Every row gives one point. To make a cloud, some directions were put in groups of two or more. Within a group, all points are equally far from the middle, so they leave a hole (a ring in 2 directions, a hollow ball in 3). The other directions are filled evenly. Then the cloud was stretched, turned, moved and blurred a little. How many holes are there, and how many directions does each take, smallest first?

Cloud:
[[ 0.29 -0.54 -0.39]
 [ 0.46  0.22  0.53]
 [-0.08 -0.46 -0.55]
 [-0.43 -0.68  0.18]
 [ 0.26 -0.69 -0.24]
 [ 0.04 -0.54  0.71]
 [ 0.14  0.11  0.78]
 [ 0.64 -0.07  0.25]
 [-0.23  0.44 -0.19]
 [-0.25 -0.21  0.76]
 [-0.26 -0.23  0.75]
 [ 0.06  0.26  0.73]
 [-0.06  0.41  0.57]
 [-0.54 -0.56  0.08]
 [ 0.31  0.18 -0.42]
 [-0.24  0.26  0.61]
 [ 0.56  0.24  0.07]
 [-0.38  0.07 -0.43]
 [-0.29 -0.80 -0.06]
 [ 0.02 -0.44  0.77]
 [-0.28 -0.09  0.74]
 [ 0.31 -0.48  0.67]]
Holes: 1 (3)

Cloud, 22 rows:
[[-0.05  0.59  0.06]
 [-0.59 -0.36  0.35]
 [ 0.40  0.22 -0.23]
 [ 0.11  0.42 -0.68]
 [ 0.50  0.18 -0.46]
 [-0.36 -0.50  0.25]
 [-0.52  0.68 -0.41]
 [ 0.44 -0.40  0.19]
 [-0.62  0.50 -0.52]
 [-0.19 -0.50  0.41]
 [-0.67  0.52 -0.48]
 [-0.37 -0.42 -0.52]
 [ 0.15  0.02  0.47]
 [ 0.34  0.31 -0.50]
 [ 0.17 -0.19  0.48]
 [ 0.54 -0.73 -0.01]
 [-0.19 -0.61 -0.57]
 [-0.35  0.09 -0.87]
 [-0.04  0.43  0.45]
 [-0.26  0.75  0.18]
 [ 0.00  0.13  0.62]
 [-0.39 -0.24 -0.71]]
Holes: 1 (2)

Cloud:
[[-1.12 -0.16 -0.45  0.33]
 [ 0.33  0.21  0.57  0.03]
 [ 0.07 -0.17 -0.56 -0.26]
 [-0.40  0.42 -0.30 -0.09]
 [-0.88  0.29  0.19 -0.27]
 [-0.13  0.70 -0.39  0.32]
 [ 0.07  0.01  0.76 -0.03]
 [-0.24 -0.48  0.58  0.06]
 [ 0.02 -0.02 -0.49 -0.48]
 [ 0.51  0.05  0.25  0.17]
 [-0.68 -0.67 -0.11  0.63]
 [-0.36 -0.19 -0.31 -0.38]
 [ 0.03 -0.46  0.39 -0.19]
 [-0.39  0.39 -0.83  0.41]
 [-0.30  0.60  0.32 -0.14]
 [-0.42  0.45 -0.26 -0.12]
 [-0.01  0.69  0.04  0.36]
 [-0.74  0.47  0.31  0.46]
 [-1.18 -0.28 -0.25  0.17]
 [-0.04 -0.50 -0.06  0.07]
 [-0.64  0.49  0.52  0.03]
 [-0.71 -0.23 -0.22 -0.25]
 [-0.70 -0.41 -0.35  0.04]
 [-0.72  0.51  0.15  0.43]
 [-1.06  0.25  0.21 -0.14]
 [-0.15  0.25  0.99 -0.20]
 [-0.64 -0.63  0.00 -0.04]
 [-0.17 -0.40 -0.16 -0.36]]
Holes: 1 (2)
